Each wall is flat, endless, passes through zero and stands at right angles to its row. A trip goes straight from one point to another. Which walls does it cross, in order?
In the rows, zero is written as 128.

Walls:
(1): [159 159 144]
(2): [125 106 150]
Trips:
[133  97 115] to [125 143 148] => 1
[160 137 146] to [133 202 134] => 2
[159 136 160] to [105  79 101] => 1
[104 138 105] to [143  90 147] => 2
[164  50 108] to [185  96  94] => 2, 1
[156 158  80] to [138 142 112] => none
[133 168 100] to [ 79 164  72] => 1
[159 150 162] to [116  89 119] => 1
[175 118  32] to [154 177 127] => 1

Walls:
(1): [125 103  98 122 129 130 142 118  80 108  86]
(2): [105 130  93 103 125 191 107 134 159  94 127]
Trips:
[ 97  41 105 142 131  93 192 150 170 131 118] to [157 156 109 139 147  80 108  86 141 127 119] => 1
[175  96 154 116 132  63 161 100 157 184 112] to [168  98 108  94 110  84  58 133 114 163 143] => none
[147 134 119 154 134 154 117 137 117 108 110] to [ 95  44 107  82 147 116 150 161 128 103  98] => none
[137 141  70  93 133  84 180 149 112 133 150] to [ 66 119 206  86 157 136  90 124  73 162 132] => 1
[120 124 120  89 136  79 175 115 162 126 155] to [112 160 107 162 135 140 130 110 105 115 150] => 2, 1
[135  72  91 134 148 192 159 160 126 137 129] to [121  97 112 169 192  59 139 140 102  76 129] => 2
[148 121 106  48  77 130 107 130 136  90 198] to [ 99 161 130 112 135 207  97 136 182 117 104] => none
[140 141 139 157  90  86 142 164 142 120 153] to [136 143 147 137 104 126 170 148 146 148 117] => none
[ 87 115  91 144 148  99 155  92 168 171 192] to [102 161 151 103 103 180 162 130 106  95 115] => 2, 1
[ 95 144 146 132 145 137 103 124 162 147 154] to [ 93 123 139 113 155 151 183  67 104 101  88] => 1
[ 88  76 168 122 132 116 163  79 100 150 210] to [152 159 162  73 161 104  89 146 142 128 127] => none

Walls:
(1): [158 149 172 127 114 115 123 132 152 136 187 138  96 198 123 142  91 147
  96 128 157  97 130 159 151 139 123 112 119 140 123 149]
(2): [ 70 141  82 118 146 101 122 132 143 120 169 162 155 182 110  79 123 122
 179  83  88 101 135 115 129 138 112  57 146 182 119  88]
(3): [142 106  84 168 132 121 134 146 139  87  85 131 112 136 118  59 111 119
 152 176  98  97 112 131 140  78 185  96 145 158 208 113]
(4): [ 97 120 138 133 159 180  90 129 109 128  75  66 135 136 154  56 125 102
  68 168  93 125 135 119 161 140 200 207  94 190 164 136]
(5): [195 137  83  92  90 166  62  82 150 200 120 131 157  91  74 103 144 116
 131 117 146 104 102 102 118 130 125 101 172  96  85  86]
Trips:
[110 156 148 138  91 189 138  88 121 122 121 156 105 109 147 158 201 135
 152 191 186 159 168 109 130  83 166 171 122 126 129 148] to [112 151  92  86 140  86 103 104 144 107 142 179  99 142  86 155 140 128
 132 124 183  94 242 183 116 107 106 148 100 102 163  92] => 4, 1, 2
[138 145 138 106 106 119  92 135 121  84 158 192  97 168 133 107 125 131
  85 108 145 118 131 141 127 157 150 106 178 152 194 125] to [ 85 155  91 133  86 131 136  88 130 154 102 143 163  62 119 149 169 132
 100 148 106 164  89 102 112 188 119 162 125 109 102 129] => 5, 3, 4, 1, 2
[111 110 106 112 138 104 133 183 138 171 173 151 172 169 123 171  47 105
 106 114  90 130  88 128 157 144  78 185 147 120 105 152] to [ 79 125  97  90 150 140  78 103 148  91 134 122 134  58  98 129 137 137
 115  95  99 150 121 120 187 110 194 108  98  93 167 121] => 4, 1, 5, 3
[111  95 151  79 131 124 138 121 138 121 138 105 106 100 123 194 138 186
 153 116 140  56 126  92 166 104  83 104  50  83 115 152] to [119 112 162  96 168 144 123 100 145 136 115 101 140 124 111 128 106 113
 167 148 113 160  93  91 159  91 101 149 159 107  71 112] => 5, 1
[ 61 172 116 108 145  86  98 110 159 184 161 134 115 141 111  91 155 120
 101  81 107 163 154 155 103  86 131 153 113  95 170 143] to [ 70 113 172 145 138 130 118 164 187 102 108 100 170  78 108 112 155 147
 156  85 113 119 147 130 101 126  98 164  67 125 121 142] => 1

Walls:
(1): [142  65 123 127  92  96 189 182 128 105 127  64 217 135 157 137 102 182
 149 122 159  83 133 175 165 156  83 129 160 112 113 128 130  66 186 102
 115  69 141 126  85  96 111 154 130 110 102 126]
(2): [111 111 109 177 115 129 132  79 154 117 157 108  72 107 152 131 106 132
 170 156 118 154 141 168  96  67 127 174 149 160 127  80 134  98 129 158
  77 105 113 151  83  82 155 174 122 157  92 161]
(3): [119 121  50 117 122  69 178 173 124 126 118 104 177 146 139 140 147 122
 148 101 196  86 160 131 120 127 133 110 106 100 133 101 157  65 132 153
 152 145 100 106 109  91 126 137 127 187 115 151]
(4): [115 196 103 127 125  96 170 152 152 154 161 118 128 142 168 108 151  80
 127 186 118 166 160 123 128 100 133 135 133 119 146  86  95  92 139 118
 103 144 109 127 163 109 112 113  95 145 172 119]
(5): [111 130  63  94 100 119 129 159  73 166  75 151 152 137 169 154 120 134
 145  82  76 157 109  94 145 112 163 124 107 201 130 120  96 129 118 139
 113 114 121  99 166 207 110 135 140 103 157 184]
Trips:
[181  89 149 132 160 174 107 175 128 151 124  95 140 177 140  68 129 122
 111 116 130 199  98 118  65 131 133 175 172  87 134  91 121 126 133 104
 137  97  94 105 128 121 149 130 144 102 143 121] to [149 115 101 133 120 134 202 169 131 102 157 107 109  55 160 113 160 165
 156 155 110 148 134 125 124 124 176 135 118  85  75 129 140 121  75 106
 110 112  95 165 107 133 162 131 182  94 146 148] => 2, 3, 5
[129 124 109 104 121 183  61 168 147 151 114 144  97  99 144  94 138 152
 102 154 104 140  86 172 124 130 135 118 164 146 127 136 197 167  86 126
 132 139 113 139 125 172  97 102 121 153  94  93] to [126 135 190 122  88 159  77 131 122 203  86 169 129 109 140 140 145 108
 126 121 136  99 123 181 129 149 115 107 103 164 106 155 130  84 131 157
 141 157 159 105  68 133 156  75 127 114 166 137] => none
[ 68 142 146 151 166 126 107 140  92 106 128 142 104 149 143 164 106 147
 118 104  98 119 122 175 171 168 164  92 135 189 144  91 108 180 150 116
 133 147  77 148 215 138 129 179 132 109  99 145] to [175 181 118  90  97 102 139 145 200  96 122 153 125 185 122 115 133 122
 130 151 158 145  60 160 127 139 115  97 107 187 160 179 101 158 151  92
 130 112 154 147 135  99 153  79  63  84 115 127] => 4, 5, 1
[155  97 141  98 157 164  82 146 102 149 148 114 101  87 159 101 142 188
 123 142 138 149 155 114 157  81 139 188 154 117 162  88 119  61 150 118
  86 140  99 144 124 110 155 203 134  98 113  72] to [141 104 160 144 163 138 154 112 138  76 136  88 110  98  62 135 125 119
 163 102 130 107 105 111 146 174 157 166 119 117 108 188 124 176 131  86
  62 147 151 161 155 129 102 149 130  64 157 135] => 4, 2
[166 143  68 144 117 154 130 152 118  61 127  97 150 114  93 129 139 111
  82 168  67 184 116 147 108 114 146 114 127 152 153 114 131  94 171 147
 203 108 169 162 167 168 207 145 124 127 134 147] to [185 114 138 131 101 141 161 160  68 111 180  93 106 140 155 116 117 118
 118 136 101  91 102 158 182 119 107 121 172  68 130 105 122  97 116 169
 100  77 120 134 177 129 106 125 147 143 132 141] => 1, 3, 5

Walls:
(1): [171  99 114 129 136 159  90 160 150 134 108 129 176 108 186 110 126 103
 120 200 162  96 168 141 145 102 134 157 115 131 137 119 115 100 153  93
 119 101 152 129 115 137 188 103 149  94 127 110]
(2): [124  98  96 119 112 112 109 112 126  78 104  89 174  85 102 154  90 121
 120 144 129 131 126  99 133 109  96 138 147 154 168  96 131 106  67 110
  97 162 117 132 164 139  38 107 186 152 143  77]
(3): [ 67  86 157 122 134 143 169  96  98 182 133 159 161 111 136 128 143  70
 122 106  90 126  88 153 131 124 127 160 132 174 109  81 119 126 147 140
 126  94 152  95 149  87  93 175 124  99 166  94]
(4): [159 163 134 103 181 146 154 172  78 115 151 127  57 130 161  85 157 166
 128 133 125 156  47 151 144  87  99 130 170 193 167  96  91 114  80  86
 178  85  94 126 111  72  75 126 127 189  91 109]
(5): [127 151  97 145 155 105 192 191 164 149 160 152  99 101 120 146  95 121
 101 119 160 148 141 119 114 162  84 160 202 134 136 111  90 156 142  81
 157 107 111 147 136 123  96 229 170 161 150 169]
(6): [173 118 140 116 115 126  80  85  53 157 146 128 115 143 149 125 118 117
 134 122 104 113 131 138  96  30 165 166  70  93 130 121 136 159 113  70
 157 158 161 218 113 142 138 180 107 175 189 164]
(7): [ 68 160 174 162 103 164 170 165  95 110 173 164 110 107 130 121 179 117
 154 171 128  95 143 157 101 154 165 131  99 133 179 116 102 146 146 150
 103  90 158 132 138 131 133 135  93  94  94 138]
(8): [150 145 200 130  97 131 160 163 155  89 168  92  79 116 164 102 187 166
 134 142 140 134 111 121 113 160 168 106 130  86 182  81 107 116 170 162
  84 123 122 168 156 146 117 116  99  96  64 100]
Trips:
[121  87 150 135 151 109  99 103 123 145 119 162  47  73 102 178 123 144
 124 128  96 109 135 141  96 129 157 167 167 106 128 119 103 134 136 123
  90  89 154 152 142 154  98 190 134 146 128 136] to [144 128  71 167 134 169 141  73 113 102 120 162 141 134 134 147  91  74
 119 120 122  92 120  95 135 122 128 153 103 148 155  99 133 148 111 169
 170 113 145 127 140 140 119  72 158  63  70 164] => 8, 1, 5, 6
[139 143 143 117 155 131 180 144 159 126  82  80 174 134 125  82 101 144
 188 118 135 148 149 104 135  91 204 109 123 139 140  86 129 147  91 157
 121 111  98 139  79 201 141 157 172  86 162 177] to [119 144 152  67 156 164 121 148 129 154  58 184 169 141 123 169 123 138
  75  90 120 140 183 123 117 134 116 133  95 174 105 155 125 156 119 108
 154  75 113 108  88 161 154  95 106 116 143  99] => 2, 8, 5, 6, 3
[126 138 133 117 114 139 118 109  84 111  99 192  74 111 140 107 110  59
  75 125 131 160  93 122 110 133 132 128 113 124 100 198 171  94  84 100
 134 108 159 195 106 142 126 167 127 166 130 124] to [139 122 203  85 154 133 126 139 144 140 114 118 182 131  91 150 159 128
 110 154 105 120 122 100 101 129 158 104 151 167  96 121  95 158 122 119
 133 174 151  96 114 133 139 104  66 138 168 146] => 5, 4

Walls:
(1): [ 61  99 167 160 136 119 159 144 146 139 138 106 144 117  88 150 115 127
  93 150 131 124 194 121 113 101 151 146 149 176 125 102 157 175 105  89
 126 126 153 159 141 122 101 139 133  92 110 143]
(2): [151 108 121 119 182 123  83  85 153 140 144  81 116  63 151 100 111 115
  93 131 175 149 155 134 127  68 156  67  68 133  92  47  79 134  79 184
 143 118 188  85 138 150 169 180 137  96  91 107]
(3): [118 108 102  68 110 121 157 176 114 150  88 175 107 148 113 146 126 152
 121 100 193 144 145 197  59 122 135 126 143 134 170 178 204 150 175 144
 122 130 132 144 133 121 110 160  90 142 102 154]
(4): [164 153 139 109 146 160 172  88  84 138  89 121  80  98  94 112 101 150
 129 183 114 199 130 133 124  99 147 163 125  85 179 130 118 154 106 157
 114  88 157 179 121 134 171  92 147  85 135 129]
(5): [100 139 128 147 131 171  99 191 128 132 122  95 140 118 152 133 179 125
  96 110 129 108 171 108 144 140 178 126 110 129 118 119 142 118 121 119
 144  80  93 112 176 171 111 169 178 112 105 132]
(6): [171  86 131 128 163 154 129 104  64 165 125 194 113 164 115 195 180 103
 151  91  69 105 170 138 155 150 138 156 141 112 114  68 144 134 141  94
 122 186 137 156 158 137  92 125 172 140 148  80]
Trips:
[137 195 132 141 136 140 168 112 160  95  43 171 138 130 123 168  97 101
 102 113 151 153 165  86 134 105  88 122 132 179 110 103 140  79 112 112
  97 131 158 102  95 116 128 174 146 152  87 106] to [ 90 199 113 108 134 125 115 117  65  89 166 129 142 185 140 130 116 181
 145 148 131 169 178 127 119  99  98 173 104 136  91 163 143  90 144 135
 129 156 154 179  80 181 147 107 149 106 119 127] => 4, 2, 1
[164 168 131 161 142 139 122 105  83 159 110 120  78 127 159  99 114 180
 123 112 125 114 189  79 123 184 150 134 108 136 175 173  84 165 135 102
 127 102  95 129 115  52 177 126 112 183 167 106] to [147 109 125 135  89 159 171  67 142  93  82 155 102  73 135 137 128 127
 107  86 147 146 114 191  92 124  85 168 117  81  99 138 175  89  81 127
 130 161 120 102 122 119 113 140  93 112 124 120] => 3, 6, 2
[143 144 102 167 173 156 141 156 112 112 174 114 112  95 176 135 150 108
 112 130 156 193 149 118 130 144  57 190 192 117 141 182 105 131 117 106
 130  89 186  97  50 147  96 133 171 128 130 100] to [146 155 123  98  88 123 150 161 119  99 151 109 113 106  57  93 111 129
 116 139 115 108 149 118 106 187 127 134 132 199 136  87 129 124 133 171
  67 142 115 135 113  69 124 109  89  91 136 106] => 5, 1, 3
